Every row gives one point. A path goes straight from each point to the next, and from the last back to the first. The post is the endless flat space through its rows: a point in 2 columns, a line in 3, a plane in 4, and so on, so that a path can go around it. Count how often the path circles the post. Going back the other way cancels.

Post, 2 rows:
[[ -7 -15   1]
 [  4   9 -18]]
Path (29 x 3):
[[ -8  26  -6]
 [ -9   4 -14]
 [ 15  13 -47]
 [ 22  -2 -29]
 [ 11 -25   7]
 [ -5  22   2]
 [ -3  -4  20]
 [  2  -6  -3]
 [ -7   4  24]
 [ -7   9 -10]
 [ -3  30 -11]
 [ -1 -12   8]
 [ 12 -24  -2]
 [ 13   1 -45]
 [  0  11 -35]
 [ 31  43 -60]
 [ -2 -23   6]
 [  0  -1   1]
 [ -7   5  -5]
 [-10  24 -29]
 [  7   9 -37]
 [  6 -27  -8]
 [  5  -3   0]
 [  1  12  -9]
 [-31 -14  14]
 [-15  -4 -15]
 [ -4 -34  -5]
 [ 18 -25  -9]
 [  2   6   6]]
Times around: 3

Post, 7 rows:
[[ 29 -20  17  -6  11  18 -11  -2]
 [-12 -17   1 -28  -2 -34   1  21]
 [  6   3 -37  21 -11   4  37   4]
 [ 30   0  18   7   2   2 -15 -19]
 [ 16  -5 -28  19 -12  14  51 -15]
 [ 15   6  18  -1  27   4  -8  -8]
 [-21  -7  -9 -23 -15 -10  -2   4]]
Path:
[[ 12  -6 -25  -5 -60 -39   4   3]
 [  8   9  35 -11   5 -20  -2  -8]
 [-29 -17  -7   4  -3  32 -22   4]
 [ 22  13  -2  21  29  27  22 -33]
 [ 40   7 -33  15 -20   8  47 -24]
 [ -9  31  10 -10 -21 -17 -27   0]
 [  0 -23  13 -15   1  -3  16  23]
 [ 55 -60  11 -42  10  51  46   4]
 [ 27 -44  -9 -29  -8 -10  -5   5]
 [ 20 -50   6 -10  12  20  12   5]
 [-23   4  32 -26  11  22 -11 -40]
 [-20  -4  11 -39 -42 -39  -7  -7]
 [ -3  -3 -10 -44   7   3   2   7]
 [ 14   6  31 -17  34 -18 -32 -12]
 [  2   9  10   0  17  24 -20 -27]
 [  9  15 -50  14 -47  -3  18 -19]
 [ 13 -21 -29  -6 -32 -13  53   8]
 [  1  -1   5  13 -15  17  18  -4]
 [-20  -8 -10   4  -2  -4  -9  10]
 [ 18 -19  28 -25  23 -20 -31   6]
 [ 44   2 -12 -11 -43 -14   3 -17]
 [ 33 -13   5 -14  52  24  38 -11]
 [ -3   7 -33  16  29  13  -2  12]
 [  8 -33  -6  10   1  51  14  -7]
 [ 40 -44  25 -12  39  25  11  30]
 [ 52 -47   2 -32  11  13  50  30]]
Times around: 0
